Each row of a before or after table is a point. The points were changed in one or more steps. Then noise was added and the rows were shuffled. The steps act on columns, c1 being the first. Name the steps. A step turns or swaps two columns, mirrors them in a line or flattens them onto one, adds a multiple of one to another, or multiplies or shifts one. Angles are multiples of 10 degrees, from the lower column toward the higher: turns from -170 to 170, lines from 10 to 170 but not 90. Use the fewest steps. Two steps may share a column if one is a turn and the other turns, adds or multiplies; they go together, in the order done. Otherwise the lowest column goes first.

Before:
[-16 7]
[21 -3]
[22 -3]
[23 0]
[4 2]
[-38 -54]
[8 -32]
[25 8]
[17 9]
[12 -40]
[26 -11]
[16 -38]
[18 4]
After, 13 rows:
[-29 57]
[-8 -21]
[-7 -18]
[0 -2]
[-13 -21]
[-24 -20]
[-8 -26]
[10 9]
[-38 13]
[-34 11]
[-1 -18]
[-11 -17]
[-38 4]
Steps: turn c1 and c2 by -120 degrees

Before, 9 rows:
[19 2 28 17]
[12 -25 13 -40]
[-1 -20 30 24]
[2 1 30 -2]
[-10 -13 28 29]
[11 5 -25 -16]
[-4 -10 28 -21]
[7 1 17 39]
[36 0 -10 -29]
After:
[3 5 34 -39]
[-15 -6 58 -24]
[24 -4 58 -24]
[-5 -1 58 0]
[-40 -12 -24 16]
[-17 -31 27 34]
[13 -16 61 -20]
[-19 -3 -50 10]
[-1 -8 54 18]
Steps: turn c1 and c4 by -160 degrees; turn c1 and c2 by 20 degrees; multiply c3 by 2

Before:
[-20 -16 -12 2 -38 10 33 -29]
[3 10 5 -7 4 -7 14 21]
[2 -11 8 15 12 10 -9 10]
[-8 -7 5 -2 10 -9 -13 -5]
[15 15 24 -4 10 7 1 4]
[28 -5 -12 -1 2 4 30 -5]
[-7 -2 8 -4 19 -4 -11 -1]
[1 -14 22 -15 8 3 -7 15]
[33 -4 0 -10 -4 6 21 -5]
[-21 -7 -24 -11 -30 23 12 -17]
[4 -6 8 4 -7 -7 -22 6]
After:
[-7 3 6 1 17 -6 22 -6]
[14 -27 8 -10 12 11 -1 -16]
[4 3 8 2 -4 -7 31 -20]
[-1 22 6 6 4 -8 -57 -6]
[21 -11 -12 18 1 3 -48 22]
[-21 -42 -21 -3 -32 22 7 20]
[-11 -21 23 13 8 5 -10 -17]
[11 5 26 11 11 6 -8 -4]
[-14 -29 -12 -17 -38 8 -14 43]
[-7 7 7 -3 11 -9 35 -4]
[17 -12 -3 27 -2 6 -31 17]
Steps: mirror c1 and c4 in the line at 20 degrees; add -1.5 times c6 to c2; turn c7 and c8 by 140 degrees; multiply c7 by 2.5

Before:
[-21 -8 -41 -7 0 32 -9 -3 12 -15 -24]
[15 -21 31 43 9 -34 11 -35 -31 4 34]
[33 -23 3 19 -4 10 -30 -11 -18 -33 16]
[-25 1 -38 -13 12 -21 -34 -1 28 -27 -20]
[2 -53 35 36 -26 -12 7 8 -11 -3 31]
[0 -16 -22 -35 -2 5 -10 10 13 -17 -48]
[-2 12 -2 23 43 -30 -12 4 44 36 1]
[-29 9 -3 -16 32 7 -6 22 14 -17 -17]
[-20 13 17 -19 20 -28 2 -1 45 45 33]
[-33 3 9 -11 7 -2 -33 1 19 22 -21]
After, 10 rows:
[5 -50 19 22 -39 -29 0 -13 1 11 33]
[-26 1 -44 -12 19 -1 57 22 -9 0 -22]
[-35 4 5 -2 36 14 27 3 -24 15 -16]
[-20 -11 -12 -2 0 54 28 10 1 10 -23]
[39 -15 8 9 -12 12 63 -9 14 9 19]
[-38 -4 4 -9 12 -4 -7 19 -12 -49 -23]
[8 -15 -26 -33 14 21 24 1 -18 6 -52]
[18 -13 5 40 -9 -58 -11 -13 42 4 32]
[-20 12 2 -10 19 -37 -55 38 -22 -45 35]
[-4 16 -20 41 37 -39 -39 30 -26 -45 2]
Steps: turn c1 and c2 by 10 degrees; multiply c6 by 1.3; turn c3 and c6 by -30 degrees; turn c4 and c5 by -20 degrees; multiply c10 by 1.6; turn c7 and c10 by 130 degrees; turn c8 and c9 by -120 degrees

Before (12 x 14):
[-13 -8 5 13 6 9 2 -9 12 1 -15 -9 2 2]
[-7 -7 10 5 5 8 7 -1 37 -1 10 -7 6 2]
[-11 3 2 0 4 -2 -1 8 7 -6 9 -8 5 1]
[-1 -4 8 6 4 -26 -2 -1 3 0 3 4 -26 -2]
[-3 -5 9 6 6 5 5 -11 10 -19 7 4 -4 6]
[32 2 -1 8 1 6 7 -17 -1 3 9 4 -4 -2]
[-12 -13 0 -3 -1 5 7 -4 16 -4 6 4 7 -6]
[-16 -8 8 8 -47 8 8 1 5 0 9 8 7 -2]
[-4 -4 7 2 -10 -5 9 7 28 1 -2 10 9 9]
[-16 2 6 -1 3 5 0 2 16 7 11 8 -1 7]
[-6 6 -1 1 -1 -12 1 -21 2 4 3 -8 -1 3]
[-9 -4 -7 5 4 1 -60 0 2 -2 7 6 0 -2]
After, 12 rows:
[-5 28 8 3 -8 7 9 -6 -17 -6 -2 -8 10 58]
[-13 3 -4 6 4 0 -61 1 8 -1 7 -6 1 48]
[-6 37 10 6 4 0 7 7 -18 4 9 7 5 51]
[-6 10 8 6 5 -11 5 4 4 13 4 -11 -4 57]
[-9 9 3 1 6 8 -1 0 -14 8 7 3 5 51]
[0 4 10 7 4 -4 -1 -26 8 -2 2 -4 -25 48]
[-15 14 8 1 3 1 1 6 -22 -11 12 -3 0 58]
[34 -1 0 7 2 -19 7 7 -4 -4 9 -1 -4 48]
[-14 14 3 13 4 -8 1 10 9 6 -13 9 1 52]
[-7 -2 -1 2 -1 -21 1 -11 -18 -1 4 8 -1 53]
[-18 7 9 9 -48 2 8 7 18 -4 10 -5 9 48]
[-13 16 -1 -2 -2 -4 7 6 20 3 6 -7 7 43]
Steps: turn c2 and c9 by -110 degrees; multiply c9 by 3; swap c6 and c8; turn c10 and c12 by 150 degrees; shift c14 by 50

Before (12 x 20):
[22 48 -12 4 38 12 -1 -15 22 5 5 2 6 0 -13 -8 -34 -1 -14 -3]
[5 -5 -1 -2 -9 36 20 -1 7 -22 -30 22 26 -14 -17 -21 21 13 -1 60]
[19 30 16 21 18 24 40 6 23 21 11 14 -14 -1 0 3 2 -12 2 7]
[-13 -14 47 16 -7 -8 -7 24 -1 -12 9 -43 -8 33 -11 -13 -4 15 11 -10]
[5 -21 18 12 27 15 -4 21 6 -22 -1 -24 -23 0 4 18 -1 12 -13 -17]
[6 -9 7 -16 12 -16 13 0 -2 -14 1 20 -2 -42 -24 -5 -3 -7 -9 17]
[-3 33 -2 -19 19 -3 5 -19 20 -15 -33 21 20 10 -14 12 -23 -15 26 4]
[8 -1 -12 -18 -2 -34 -5 -20 7 -52 -10 -9 17 13 -10 -17 -26 -33 -5 21]
[27 -8 -9 -5 8 -4 -6 0 8 -6 -18 -29 44 -13 -13 11 14 30 14 4]
[-24 26 8 14 -2 5 35 -32 11 -16 17 -9 10 -12 8 7 -17 -19 13 28]
[-2 14 14 -23 0 12 5 -11 -31 -4 0 -10 -2 26 14 7 16 -36 -5 -18]
[7 -3 18 5 -6 -24 4 21 -11 18 -5 33 14 26 -9 4 -36 18 17 -9]
After:
[15 -9 15 -2 -5 -26 27 -3 9 -21 -29 22 27 -14 -15 -21 8 15 -11 62]
[-4 -4 -10 -17 1 34 -8 -20 8 -47 -8 -11 18 12 -9 -18 -3 -34 -25 19]
[-12 -12 -37 17 -7 -25 -19 25 3 -18 10 -44 -9 33 -10 -12 -7 13 12 -11]
[1 -23 -2 12 27 -23 -6 19 -1 -13 -1 -25 -23 1 6 19 3 10 -27 -17]
[-11 3 -29 5 -8 7 -6 22 -9 10 -6 32 13 26 -9 4 -9 17 30 -8]
[28 -13 7 -4 10 10 -2 -1 6 -14 -18 -27 43 -13 -16 11 14 30 18 4]
[3 -7 -20 -18 11 6 8 -1 -7 -7 2 20 -3 -43 -24 -6 3 -7 -19 16]
[15 20 -12 21 25 -29 38 7 15 19 12 13 -15 -1 0 2 9 -13 12 6]
[1 36 15 5 44 -1 6 -16 8 13 4 2 5 2 -13 -7 0 -2 -19 -1]
[-14 23 -1 -20 25 4 6 -17 11 -28 -33 22 21 11 -15 12 -6 -14 34 5]
[7 29 -9 -23 -9 -17 5 -11 -30 0 1 -11 -2 27 14 9 2 -35 -6 -18]
[-27 22 -14 14 2 -9 33 -31 11 -21 16 -10 12 -12 6 8 -14 -18 14 26]
Steps: flatten c1 and c17 onto the line at 30 degrees; add -0.5 times c9 to c2; turn c5 and c9 by -20 degrees; turn c3 and c6 by -140 degrees; turn c3 and c7 by 20 degrees; multiply c19 by 1.6; turn c10 and c19 by 20 degrees

Before, 9 rows:
[6 -24 -29 6 27 -4 -2 10 -12 -7 -4 -16 19 -15 -27 -23 1 27 9 9 -4 -11 -15 -4]
[5 14 6 11 20 10 -4 2 14 5 20 -10 3 10 -21 11 -34 28 19 11 22 -5 5 8]
[46 28 -33 -3 1 -17 -11 -15 -12 5 -16 -31 14 2 18 4 -14 12 13 16 -28 4 -7 -2]
[-15 6 -43 -16 -8 46 -15 -22 7 8 -14 27 24 -3 -6 22 -4 18 2 10 14 3 -6 -9]
[21 34 8 -29 13 10 -20 32 -5 7 13 16 16 -1 -5 -31 -5 10 7 -11 -1 14 26 -4]
[28 -3 16 -7 -26 -6 32 3 -19 -33 -7 8 20 -7 -19 -26 13 7 -26 22 7 -25 -35 2]
[19 -18 -2 18 34 11 -31 14 16 3 -25 -18 12 1 -29 0 18 7 18 -15 4 -28 -20 -34]
[-32 9 -8 -2 13 12 10 2 3 -38 -11 -16 -13 -7 -19 19 -22 12 0 -26 29 6 -26 5]
[7 -11 -6 2 -26 18 -15 -3 44 -16 27 -32 -15 1 3 -15 10 -15 -11 -60 -1 -25 -6 -15]
After:
[19 -19 -34 18 -25 12 -31 14 16 3 -23 -18 -16 1 -28 -1 31 7 0 -16 4 18 -20 -8]
[-33 9 7 -1 -2 13 9 1 3 -38 6 -16 -16 -8 -18 19 -11 12 0 -25 29 -8 -25 -7]
[-15 6 -2 -16 5 47 -15 -22 7 9 -28 27 -1 -2 -6 22 -23 17 0 11 14 -1 -6 -44]
[5 14 7 11 -9 10 -3 2 14 6 8 -10 18 10 -21 11 -27 28 0 12 22 0 5 7]
[21 34 -5 -28 2 10 -21 32 -4 7 -8 16 20 -1 -5 -31 -17 11 0 -10 0 -14 26 7]
[29 -3 -1 -7 -4 -6 32 3 -19 -33 -22 8 4 -8 -19 -26 7 7 0 22 7 27 -35 17]
[6 -23 1 6 -15 -4 -2 9 -12 -7 -18 -16 5 -15 -27 -23 12 28 0 9 -4 4 -15 -30]
[7 -11 -14 2 -3 17 -15 -3 43 -15 26 -31 15 1 3 -15 31 -15 0 -60 -1 26 -6 -8]
[47 28 4 -3 2 -17 -10 -15 -12 5 -20 -31 -7 3 18 4 7 12 0 16 -29 -4 -7 -33]
Steps: mirror c3 and c24 in the line at 50 degrees; multiply c5 by 0.4; turn c5 and c22 by -150 degrees; turn c11 and c13 by 60 degrees; add -0.7 times c12 to c17; multiply c19 by 0
